Every row gives one point. Each copy is the shape, with its points in the same order, turned, moved and blurred by noise. Is it also mirrored, or only turned?

Shape:
[[ 37  20 -28]
 [-27  17 -34]
 [ 26 -33  95]
 [-34  14  -4]
 [ -2  19 -31]
 [  1  12  -6]
 [ 29  -5  -8]
 [  2 -10 -29]
 [ -4  22  28]]
Copy 1:
[[  2  50 -13]
 [-45  26  30]
 [ 39 -65 -59]
 [-47  -4  17]
 [-29  35  16]
 [-18  17  -1]
 [ 17  21  -9]
 [  0  27  28]
 [-30  -6 -26]]
Copy 1 is: mirrored
Copy 2 (9 x 3):
[[ 43  30 -24]
 [ 14  54  20]
 [ 10 -92  22]
 [ 14  35  46]
 [ 19  42   3]
 [ 25  19  15]
 [ 21   3 -18]
 [ -2  32  -8]
 [ 29 -12  37]]
Copy 2 is: only turned
Copy 3 (9 x 3):
[[-47  44 -23]
 [-13  -5 -41]
 [ 27  59  86]
 [ 12   0 -22]
 [-26  14 -30]
 [-12  23 -13]
 [-36  34   6]
 [-36   3  -6]
 [ 20  40   0]]
Copy 3 is: mirrored

Shape:
[[-49 -18  62  16]
 [-76  16  38  31]
 [ 66  50 -29  27]
 [ 58  43  14  10]
 [-25 -65  28 -49]
 [ 38  26  15 -48]
 [ -5  43  -5   9]]
Copy 1, 7 rows:
[[-57  65  17  35]
 [-52  26  17  74]
 [ 75 -38  17 -26]
 [ 41  -9  43 -42]
 [-85  65 -25 -48]
 [-20 -13  24 -52]
 [ -5 -19  11   5]]
Copy 1 is: mirrored
Copy 2:
[[-65 -10  30 -13]
 [-77   6  22  35]
 [ 63  83  -7  -3]
 [ 37  66  29 -14]
 [-13 -78  -1 -26]
 [ 53   7  42 -16]
 [  9  37  15  29]]
Copy 2 is: mirrored
Copy 3:
[[-77 -45  30 -39]
 [-72 -79   9  -7]
 [ 44   8  47  53]
 [  1  21  58  42]
 [-49  14 -10 -87]
 [-22  56  15  15]
 [-12 -20  12  35]]
Copy 3 is: only turned

Shape (11 x 6):
[[ 60  28  20 -15 -46 -27]
 [ 18 -25 -26 -31  33   9]
 [ 17 -14  -4  -1  48  -3]
 [ 11  12   1  -6 -53  -2]
 [-72  14  23  46  25  22]
 [-34  12  -3  45  -9  48]
 [ 12 -49  -7  76  24  -9]
 [ -9 -53 -28  11  33 -24]
 [ 27  14  53 -10   2 -30]
 [-43  23 -19  76  19   5]
 [  7 -24  76 -12  31  14]]
Copy 1 (11 x 6):
[[ -5  48   8  68 -36 -26]
 [ 55 -17 -10   0 -36  -5]
 [ 43 -17   8   3   1  -5]
 [-23  38 -13  19 -41   1]
 [-45 -22  17 -59  27  18]
 [-23  13   0 -43   6  49]
 [ 29   4 -34   1  71  23]
 [ 42 -31 -47 -13  16 -15]
 [-13 -12  26  52  -6 -30]
 [-15  23   1 -59  51   2]
 [ -8 -66  31  35   1  14]]
Copy 1 is: only turned
Copy 2 (11 x 6):
[[ 61 -37 -39   7  -2 -45]
 [  9 -27  35  -2  49   4]
 [ 22   6  30 -12  37  22]
 [ 17 -35 -30  31  -5 -21]
 [-27  57  -3  -8 -29  61]
 [  0   9 -22  32  -7  66]
 [ 58  21  63  46 -13  39]
 [  1   9  69  20  22  -3]
 [ 38 -14  -4 -39 -23 -31]
 [ 11  69 -13  28  -2  42]
 [ 28 -26  25 -71 -22  33]]
Copy 2 is: only turned
Copy 3, 11 rows:
[[  4 -49 -63  44 -22 -64]
 [ 27  30  -5   7  28 -29]
 [  9  36 -24  35  35 -10]
 [ -2 -59 -22  15 -13 -24]
 [ -4  -1  16  51 -16  77]
 [ 16 -22 -11   4 -16  63]
 [-15   3 -63  25  61  51]
 [-16  21  -7  22  72   6]
 [  4 -15 -40  83 -13 -36]
 [-41   8 -19  15  -7  69]
 [ 55   1 -18  94  20   6]]
Copy 3 is: only turned
Copy 4, 11 rows:
[[  0  95  19  33   8 -21]
 [ 26  21 -15 -35  16  32]
 [ 32   8  -3   2  15  54]
 [-18  36   8  16   6 -34]
 [ -6 -72   9  45   8  22]
 [ -1 -53  20  19 -28 -12]
 [-11  -1  -8  20 -55  78]
 [-10  -2 -39 -12   7  65]
 [ -1  49  28  52  40  23]
 [ 12 -57 -18  60 -42  16]
 [ -9   9  60  13  56  52]]
Copy 4 is: mirrored

Shape, 12 rows:
[[-37 -50  65  17  -9  35  -6  33]
 [-48  -3  37  18 -19 -10 -14  21]
 [-33   6  16  22  22  41  26   0]
 [ 29 -28 -63 -29 -13   4 -20 -29]
 [-16 -26  -4 -14  45   6 -29 -45]
 [-49   5  28  34 -17  60 -50  26]
 [-53 -21  43 -14 -10 -19  -8  47]
 [ 46  -1  14  -7  72  20 -20 -54]
 [ 34  27 -29 -32 -18 -25  -1 -36]
 [-13 -18 -43 -18  -6 -46  -7  -3]
 [ 16  12 -17 -45  45  18 -13  -6]
 [ -2   2 -30 -70 -13 -18   0 -56]]
Copy 1:
[[ 50  45  44  16 -25 -21  66 -20]
 [ 28  57  27   3   5 -20  29  21]
 [ 19  36  21  13  23  18  19 -45]
 [ 29 -56  44  21  -6   8 -50  11]
 [ 23 -16  72   0  31  44  12   3]
 [ 93  51   6  14  23  -9  37  -6]
 [ 22  66  32  19 -31   2  35  33]
 [  5 -73  40 -10  48  49  42 -19]
 [-11 -46   6 -22   6   6 -42  26]
 [ -6   0  49  25   3   2 -38  41]
 [ 14 -33  11  15   9  64   0   7]
 [ -3 -29  45 -33 -16  41 -59  24]]
Copy 1 is: only turned
Copy 2, 12 rows:
[[  6 -24  20 -73 -43  -1  21 -38]
 [-16 -22 -10 -42 -29 -12  28  16]
 [ 33 -15 -28 -23 -28  35  -4 -10]
 [ 51 -16   6  33  42 -57 -33   7]
 [ 53  17  24  22 -35 -18 -12  13]
 [ 14  -4 -23 -95 -33 -12 -21  19]
 [-19   0  -1 -42 -22 -23  62 -10]
 [ 33  28  43  43 -23  19 -64   0]
 [ -8 -11 -20  61  25 -37 -36  14]
 [ 21 -12   0  32  29 -41  31  28]
 [ 28  48  -4  22  13 -10 -26 -13]
 [ 23   1 -30  70  -2 -65  -9  -4]]
Copy 2 is: mirrored

Shape, 12 rows:
[[-12 -25  17  63 -23 -16 -14  12  42]
 [-13 -25  34  55  25  -2   1  42  36]
 [-19 -16 -37 -16   6  13  41  -9  -6]
 [ 25  33  29 -60 -15  28  16 -11  -9]
 [-14 -13 -32  38 -11  48  12   1  18]
 [-17   6   8  52  42 -12   8  39  46]
 [ 26  30 -21 -55 -41  13  41  17  36]
 [ -5 -43  17  30  28  20 -28  34  79]
 [-71  22 -13  -7  -1  18   3   8  23]
 [ 37  79 -21 -48 -14  55  33 -28  29]
 [-17  16 -14 -26  13 -12  17 -46  26]
 [ 48  58 -30 -66 -12   8 -18   4  -5]]
Copy 1 (12 x 9):
[[ 39  18  39  34 -36   9  21  21  34]
 [ 61  33  25  39  -2 -16  31  46  16]
 [-22 -16 -39  30   9 -29 -20  30  16]
 [-44  23 -45 -34  39   9  25   3  -6]
 [  6  22 -30  61 -25  13 -18  28  12]
 [ 60  41  12  29 -18 -50  12  36   5]
 [-25  -4 -72 -43 -27  -3  23  24   8]
 [ 38  60  23  25 -21  -1  17  90  27]
 [-31  12   3  36 -26 -34   6  33 -37]
 [-50  58 -95 -31 -15  -6   2 -14  -9]
 [-50  23  -9   0  -4 -46  -9   9  28]
 [-29  24 -50 -75   8   8 -31   2 -21]]
Copy 1 is: only turned
Copy 2:
[[-44 -15 -24  22 -50  -5 -25 -23 -20]
 [-64 -45  -4  14 -38 -15 -29   0   5]
 [-37  17  12 -47  13  43  17   0  -1]
 [ 20  21  61 -10  34  -7  29 -10  26]
 [-49   2  -9 -16 -42  48  18 -32  23]
 [-87 -28 -12  28 -17 -12 -16  17  16]
 [-22  35  27 -39  24 -28  58 -43  15]
 [-49 -48 -33  -2 -30 -19 -49 -27  35]
 [-57  57  12 -21 -25  11  -9   7  29]
 [ -9  51  32   6  44   3  70 -50  66]
 [-29  45 -10  -6  43  24  -4  -8   7]
 [ 34  32  -1 -16  34 -27  69   4  42]]
Copy 2 is: only turned

Shape:
[[ 23  13 -25 -33  22  41 -37 -12 -32 -37  -9 -36]
 [-21 -33 -23   7  23  37  -1 -47 -14  23   6 -24]
 [-37 -32  -9  17   0  33  58   0  21 -23 -12 -43]
 [-15 -26 -22 -15 -38  55  17  32 -46  24 -19  38]
 [  4 -23 -18 -42 -42  -7 -11  36 -22   4 -24   2]
 [ 24  -5  16 -47 -34 -19   6  13  31 -22   1  53]
 [ 22  14 -18  31 -46   0   0  23  29  -8  25 -21]
 [ 35  31  13 -10  -7   2 -34 -16 -51 -18 -34  47]
 [-58  29  36 -38  37 -10  15 -22  -6  40 -21  25]
 [  7   1 -12  45   0 -33  52  34 -25  31 -11  53]
 [-56 -21  58  25  21 -28 -24  41  21 -36   9  -5]
 [ 19  32  39 -34 -12  -2   0 -40 -22  14  -2 -30]
 [ 11 -33  58 -31  40  32 -33  12  41 -32  -7 -26]
 [ 31  42   1   6   4  17 -24  19 -44  35  10  48]
 [ 28  34  51  12   4 -33  11  32 -25 -14  62  36]]
Copy 1 (15 x 12):
[[ 16  60 -35  19 -15  11   6 -83 -21 -14   1 -20]
 [ 16  44 -18  36  17 -67   7 -18  11   7 -24 -23]
 [ 64  46  36  58  29 -25   1  11 -16 -28 -41 -11]
 [ 61 -42 -23 -12  -7 -21  20  -9 -27   2 -34  -4]
 [ 21 -25 -23 -16 -27  -1 -24 -12 -12 -45 -27   4]
 [ -1 -11  19 -11 -44  27  24  12  27 -46   3  26]
 [  3 -11  56  14  12  -4 -24 -23  -9 -31  22 -20]
 [-35   1 -11  -6 -41  29  21 -49 -20  25 -10  26]
 [-12  46 -27 -17  10  18   7  51  31  52 -37   2]
 [ 10 -13  47 -53  39 -27   7  11 -33   5 -21  39]
 [-30  16  -9  69  43  31  -5  64 -27 -27   3   0]
 [-32  44   8   3 -33  19   0 -20  13  10 -39 -57]
 [-15  35 -27  69  26  45  44  -7  30 -48 -20 -20]
 [-13 -22  -9 -45   7  10  27 -40 -18  36  23 -14]
 [-47   8  41 -37  -2  25  44  22 -39 -14  29 -22]]
Copy 1 is: only turned
Copy 2, 15 rows:
[[-23  13 -36 -54  39  11  10  59 -21 -10  -9  -2]
 [ 15   3 -14 -24  15 -50  10  -2 -56   4  -6  14]
 [-35  10 -38  23 -30 -20   4 -20 -31  36  18  -3]
 [-28 -51 -31 -32  -7   1  47 -33   9 -19 -38  42]
 [  7 -32 -64  -5  21  20   7  -1  34 -15 -23  34]
 [ 28  -3 -22 -17  12  47   7 -26  68  26 -41 -11]
 [ 18 -13  -6   5  16  61  13 -11  -5  18  44  12]
 [ 29 -11   3 -58 -13  28  33  46  36 -37 -40  -2]
 [ 13 -16  18 -40 -36 -32 -70 -14  13 -15 -48   1]
 [ 20 -25  36  -2 -45  -4  28 -17  57   2  14  64]
 [ -7  30  16  67   1   7 -31 -15  23 -44  -6 -27]
 [ 29 -49 -12 -42   2  -2 -30  41   2   7  -9 -33]
 [-14  22  -1  35  41  12 -21  29 -12  23 -62 -37]
 [ 10 -38  47 -59  12  29  23  13  23 -31 -23  35]
 [  7 -23  64 -13  21  24   3   0  81  -9  20 -25]]
Copy 2 is: only turned
Copy 3, 15 rows:
[[ -6   6 -53 -19  15  -2 -43  12  40  -7  50 -25]
 [-14 -23 -68  22  25  -2  14   8  10   3 -20  -9]
 [ -2 -61 -14  29  36  34   1 -37  -7  -4  11  25]
 [  9  26 -48  39  -6 -26 -44  -9 -49   0   6  49]
 [ 37  30 -13   1 -15   5 -37   8 -18  38  23  27]
 [-21  41  32   7 -48   4   4  -7  -1  35  40  33]
 [ 11  -6  42  40  15   9 -10  45  18 -11  22  26]
 [-10  74  -6   2 -27 -26 -44 -13  18 -15   6 -31]
 [-15  15 -36 -25 -57  38  31 -22 -43 -32 -23 -21]
 [ 32  20  37  18  -2 -49  20 -22 -47 -29 -25  20]
 [ -6 -57  38 -33 -53  23 -29 -13  25  -7 -38  24]
 [-13  15 -11  17 -28  28  -9  19  -9   2  24 -68]
 [-73 -37   1 -53 -10  24 -36   4  17  32  16   2]
 [ -8  52  -7   2 -26 -52 -21  38 -22 -45   0  -8]
 [ -7  -8  58   7 -75 -54  -4  18  -2 -29  21 -18]]
Copy 3 is: only turned
Copy 4:
[[ 35  -4  34   8  56  44   9  25 -43 -20 -56  22]
 [  9   7  41  -6  24  81  35  33 -16  28  10 -10]
 [ 45  -2  -2   4 -34  66  22  20  19  47 -33 -28]
 [ 51  13  95 -16 -18  15 -21  43  29  24  -5  22]
 [ 20  -6  57  22   6 -12 -19   4   9  29 -26  42]
 [ 18 -13  16  20  22  -8 -61 -15  53  -8   6  13]
 [ 18  41  -8   1 -18  13 -45 -20 -31  15 -10   6]
 [ 26  -3  51   4  33 -14   7  21  -3 -71  17  24]
 [-34 -50  37 -50  23   4  17  46  37   4   2 -37]
 [-11  38  18 -32 -61  -1  -3  28  51  -9  25  32]
 [  1 -14 -41  40  -7 -22 -16  79   8  29   9 -33]
 [ 14  -7  22 -31  60  -9  25 -19  -7   5   1 -10]
 [ 15  19  -8  59  71  17  -1  45  30  17 -39 -47]
 [ -1  41  56 -39  17  -9 -27  40  -3 -41  14  24]
 [ 15  29 -41 -41  29 -34 -42  38  20 -21  27  23]]
Copy 4 is: only turned
